Rows are points. The points of each table are mixes of a few directions, plus a little noise. How many directions does each table use, and how many do they share? Where both have some left over, give the other angles between the two spaces (their principal angles), to ten degrees, smallest first.
In the rows, 128 means zero.

First (6 x 3):
[[ 98 103 145]
 [180 172  98]
 [113 115 137]
 [114 116 136]
 [172 166 103]
 [ 91  96 149]]
Second (7 x 3):
[[105 157 114]
 [ 97 167 109]
 [144 109 138]
 [162  86 149]
 [ 90 175 104]
 [130 126 129]
 [168  77 153]]
Directions: first 1, second 1, shared 0; angles 80

First (8 x 4):
[[120 141 137 133]
 [110 144 167 123]
 [113 174 119 163]
 [135 128 105 137]
 [167  64  82 102]
 [106 141 183 115]
 [151  72 125  91]
 [122 161 106 159]]
Second (7 x 4):
[[118 123 158 104]
 [145 108  68 107]
 [ 97 150 169  91]
 [125 117 161 116]
 [127 127 149 134]
 [163 101 115 181]
 [122 171  76 163]]
Directions: first 2, second 3, shared 2

First (7 x 6):
[[169  97 119 101 134 142]
 [169 112 125 150 121  98]
 [114 126  95 174 109 136]
 [ 89 189 195 145 135  57]
 [113 135 135 110 134 140]
 [ 86 142 130  95 138 169]
 [156  97  97 123 124 154]]
Second (9 x 6):
[[117 132 109  86  72 119]
 [115 123 108 107 122 117]
 [116 141  84 133 199 130]
 [125  91 165 120  83 108]
 [110 114 103 115 155 112]
 [154 131 180 159 101 145]
 [139 138 138 150 147 141]
 [106 139  70 105 170 120]
 [169 144 195 177 102 161]]
Directions: first 3, second 3, shared 0; angles 60, 80, 90

First (8 x 6):
[[194 141  98 104 173 169]
 [ 83 133 145 137  66  77]
 [ 98 122 164 144 140 151]
 [185 155  91  97 119 123]
 [106 123 147 138 127 132]
 [130 140 131 123 113 123]
 [126 137 120 123  96 100]
 [102  73 127 159 190 148]]
Second (8 x 6):
[[162 111 127 155 116 131]
 [103 121 126  89 150 134]
 [ 84 156 140 106 161 120]
 [ 84 127 157 122 131 155]
 [ 62 178 102  69  77 116]
 [159 128 137 170 135 120]
 [186 108 108 150 121 115]
 [184  95 128 163 132 132]]
Directions: first 3, second 4, shared 1; angles 30, 90

First (8 x 8):
[[131 117 126 118 175 107 122  94]
 [102  66  87 124 155  99 141 103]
 [105  97  81 113 153 107 133 106]
 [143 142 149 148  91  93 148 127]
 [147 159 171 137 109 175 113 161]
 [161 234 160 123  86 130 118 143]
 [119 126 129 133  99 179 121 170]
 [116  82 120 129 156 134 127 120]]
Second (8 x 8):
[[116 117 114 137 158 109  95  97]
 [174 151 204 121  87 141 170 113]
 [124 136  45 115 106 170 141 192]
 [ 91 110 131 127 154 103 118 132]
 [166 138 181 149 104 127 140 117]
 [116 124 128 116 155 115 108  82]
 [125 126  69 145 113 148 128 192]
 [112 123 153 113 146 112 126  99]]
Directions: first 4, second 4, shared 1; angles 30, 60, 90

First (10 x 9):
[[132 128 121 154 153 134 158 135 118]
 [126 108 103  69  88 104  60 114 129]
 [133 153 150 166 154 149 182 132 138]
 [137 156 135  90 103 132 114 105 165]
 [ 85 146 181 103 149 120 123 100 191]
 [125 100 115  98  87 111  70 136 105]
 [109 101 133 148 143 120 124 144 107]
 [151 117  93  96  83 120  87 128 108]
 [118 136 172 189 148 149 173 155 113]
 [164 134  76 166 170 142 190 133 105]]
Second (8 x 9):
[[185 197  61  39 140 172 149 149 134]
 [126 136 143 140 123 142 128 140 114]
 [108 116 167 172 119 131 122 137 109]
 [125 101 101 110 133  90 118  93 159]
 [ 91  90 184 191 138 108 146 144 125]
 [126 132 136 144  95 141  85 108 103]
 [116 121 152 154 125 131 130 137 118]
 [148 131  79  75 150 110 146 117 164]]
Directions: first 4, second 3, shared 1; angles 40, 50

First (8 x 11):
[[131 117 124 140 140 148 112 123 137 143 124]
 [ 78 206 112  48 126  93 137 127 101 114 160]
 [ 81 171 128  82  93 127 134 113 106 103 149]
 [163 111 131 145 144 103 143 147 135 131 119]
 [159  78 123 179 165 169  95 125 156 165 107]
 [109 180 129  76 111  73 162 141 102 100 147]
 [136  83 135 172 117 177 107 113 142 136 113]
 [167  78 141 180 127 136 133 136 144 131 106]]
Second (8 x 11):
[[106 109 121 130  93 142 104 134 124 117 168]
 [144 138 153 139  98 110 176 100 138 103 107]
 [169 116 127 130 210 133 126 113  96 188 116]
 [117 160 128 114 141 143 136  90 139 138 111]
 [138 170 127 109 160  95 156 133 141 130  93]
 [ 91  85 106 124  65 128  74 176 111 102 229]
 [113 105 125 137  87 130 110 157 130 103 152]
 [146 142 137 141 170 142 143 122 145 142  49]]
Directions: first 3, second 5, shared 2; angles 30
